Rows are points. Each copy is the shape, with its points in the same order, turned, moved and blurred by noise. Is it also mirrored, or only turned?

Shape:
7; 7
-7; -34
-12; 68
-30; -12
2; -55
Copy 1:
-22; -10
-16; -54
1; 44
9; -34
-28; -74
Copy 1 is: mirrored
Copy 2:
4; -38
1; 14
-22; -94
-40; -11
-5; 29
Copy 2 is: mirrored

Shape (8 x 3):
-3; 8; -18
-31; 35; -45
-42; 33; 0
0; 19; -37
42; -8; -17
-16; 51; 11
-8; 27; 11
12; -65; -76
Copy 1, 8 rows:
5; -3; 14
21; 8; 56
0; 45; 30
24; -8; 26
21; -37; -24
25; 46; 8
7; 28; -1
-25; -91; 31
Copy 1 is: mirrored
Copy 2 (8 x 3):
-7; 18; 0
-9; 61; -8
27; 47; -21
-29; 37; -3
-35; -18; 9
26; 23; -37
21; 9; -22
-62; 20; 85
Copy 2 is: only turned
Copy 3, 8 rows:
-11; -13; 2
-53; -24; 9
-47; 11; -19
-18; -21; 18
34; -14; 25
-39; 35; 5
-16; 23; -3
31; -95; -3
Copy 3 is: mirrored
Copy 4:
-29; -14; 7
-73; -19; 2
-54; 30; 0
-43; -33; 14
4; -44; 34
-54; 26; 39
-31; 13; 27
4; -85; -42
Copy 4 is: mirrored

Shape, 11 rows:
-11; 47; -16; 40; -20; 10
3; -42; -3; -7; -33; -29
-27; 8; 16; 32; 8; -14
36; 7; -20; 49; 21; -22
79; -28; 30; -31; -40; 52
-20; -59; -33; 43; 23; 4
36; 2; 47; -47; -68; 54
-16; 33; -15; 30; 22; 14
-41; -22; -67; 26; 13; -1
-21; 14; -20; 11; 37; -10
32; -31; -16; -18; -4; -12
Copy 1:
6; 33; -50; -10; 35; -2
8; 2; -33; 12; -61; 32
-1; 22; -22; 39; 14; 22
33; 31; -6; 16; -11; -38
-45; 11; 23; -76; -62; 9
63; 41; 6; 23; -24; 46
-75; -4; -16; -76; -35; 36
22; 18; -14; 4; 42; 5
83; 16; -30; 14; 5; 42
36; -6; -8; 26; 25; 10
19; -10; -1; -11; -52; 9
Copy 1 is: only turned
Copy 2, 11 rows:
6; 17; -8; -19; -14; 70
2; 16; -2; -3; -53; -36
6; -7; -47; -22; -7; 18
47; -14; 13; -7; 2; 20
-48; -9; 40; 85; -27; -21
58; 50; -48; 22; 2; -20
-95; -9; 10; 53; -43; 6
10; 18; -26; -18; 20; 39
45; 82; -25; -23; 7; 5
11; 23; -28; -35; 27; 6
1; 15; 14; 5; -11; -35
Copy 2 is: mirrored

Shape, 15 rows:
12; -2; -18; 15; -53; -27; -9; -3; -15
-11; -14; 2; 30; -54; -71; 1; 23; 22
23; -12; -38; -20; 70; -23; 9; 42; 19
6; -31; -47; -42; 74; -51; 40; 25; 31
44; -19; -27; -33; -58; -1; 18; 48; -3
8; -54; -15; 37; -45; -12; 7; 12; -5
26; -3; 11; -19; -65; 36; -4; 15; 35
-2; -10; 23; 60; -41; -27; 38; 16; -7
11; -16; -34; -48; 60; -47; 25; 43; 14
0; -26; 19; -38; -39; 10; -15; 30; -23
-6; -15; -20; 54; -42; -27; 16; -27; 1
32; 11; -40; -38; 59; -58; 14; -3; 0
24; 4; -4; -25; -41; 22; 25; 54; -12
-25; 2; -31; -27; -54; 38; 16; 52; -1
12; -17; -5; -73; -45; 36; 47; 22; -1
Copy 1 (15 x 9):
-13; 3; -4; -7; -42; -11; 1; -59; -57
-21; 46; 31; -18; -68; -29; 16; -62; -41
-34; 22; 8; -29; 42; -55; 10; -17; 31
-35; 14; 49; -54; 46; -88; -13; -7; 16
-28; 11; -37; -58; -10; -39; 30; -8; -78
22; 23; 6; -3; -34; -27; 33; -47; -51
6; 4; -32; -64; -37; 31; 34; 5; -46
-1; 58; 30; 22; -35; -3; 8; -30; -72
-48; 11; 14; -37; 33; -79; -1; -7; 12
-16; -13; -29; -15; -53; -26; 20; 16; -37
13; 21; 42; 11; -25; 6; 2; -68; -56
-48; -1; 3; -31; 39; -52; -52; -37; 15
-33; 5; -24; -33; -16; -8; 40; 13; -69
-39; -35; 6; -33; -25; -10; 71; 0; -57
-10; -30; -8; -64; -6; -20; 14; 41; -70
Copy 1 is: only turned
Copy 2, 15 rows:
13; 21; 20; 4; -3; -6; 31; -60; -35
5; 38; -11; 13; -31; -18; 70; -40; -9
-26; -73; -13; -27; -38; -3; 9; 27; -9
-51; -65; -12; -55; -7; -15; 42; 35; 5
27; -25; 50; -32; -26; 4; 20; -70; 10
10; 35; -16; -28; -15; -8; 11; -74; -25
48; 28; 53; -9; -26; -9; -13; -38; 27
43; 21; -44; 13; -1; 11; 44; -56; -6
-41; -68; 2; -30; -23; -3; 41; 17; 15
-16; 4; 37; 11; -16; 21; -15; -48; 28
24; 40; -22; -10; 14; -14; 37; -36; -47
-24; -76; 10; -3; 8; -26; 38; 23; -25
37; -28; 33; -8; -24; 37; 8; -49; 19
35; 13; 45; -40; -31; 67; 3; -25; 1
23; -13; 63; -44; 15; 25; 4; -32; 55
Copy 2 is: only turned
Copy 3:
12; -24; -39; 25; -29; 21; 33; -14; -21
-16; -29; -49; 17; -64; -2; 56; -2; 27
-16; -26; 24; -60; 18; -58; 29; 3; -6
-15; -45; 46; -40; 13; -92; 45; -2; 5
38; -22; -7; 2; 20; 29; 86; -12; -4
11; -46; -64; 23; -11; -1; 51; 32; -14
15; 18; -4; 36; 15; 50; 52; 28; 16
24; -32; -42; 5; -72; 12; 41; 49; -2
-4; -35; 37; -50; 11; -67; 43; -16; 21
44; -25; -24; 10; 22; 29; 15; -2; 37
0; -31; -45; 41; -55; -11; 27; 25; -35
-15; -44; 54; -36; -11; -45; 18; -37; -21
56; -2; -7; -16; 10; 26; 59; 8; 6
67; 31; -34; 9; 16; -4; 54; 3; 15
76; -7; 32; 28; 33; 9; 59; 13; 21
Copy 3 is: mirrored
Copy 4, 15 rows:
-5; 12; -4; 0; 5; -60; -21; -29; -26
13; -17; -15; 33; 5; -46; 8; -47; -76
-12; 24; 2; 48; -32; 16; 64; 9; 20
-22; 19; -19; 55; -1; 37; 95; -9; 13
-65; 44; -3; 64; 9; -51; -18; -12; -22
19; 25; 31; 38; 26; -61; 5; -36; -21
-52; -22; 33; 33; 36; -38; -37; -11; -12
42; 19; 16; 31; 9; -17; -29; -59; -54
-30; 20; -23; 44; -13; 25; 70; 5; 5
-21; 28; -1; 13; 51; -35; -21; 33; -36
30; -5; 4; 4; 11; -49; -16; -72; -14
-29; 23; -18; 1; -45; 12; 67; -10; 18
-47; 39; -2; 53; 10; -20; -43; 2; -20
-19; 5; -21; 67; 38; -30; -54; 3; 8
-77; 25; -14; 40; 63; 10; -38; -11; 1
Copy 4 is: mirrored
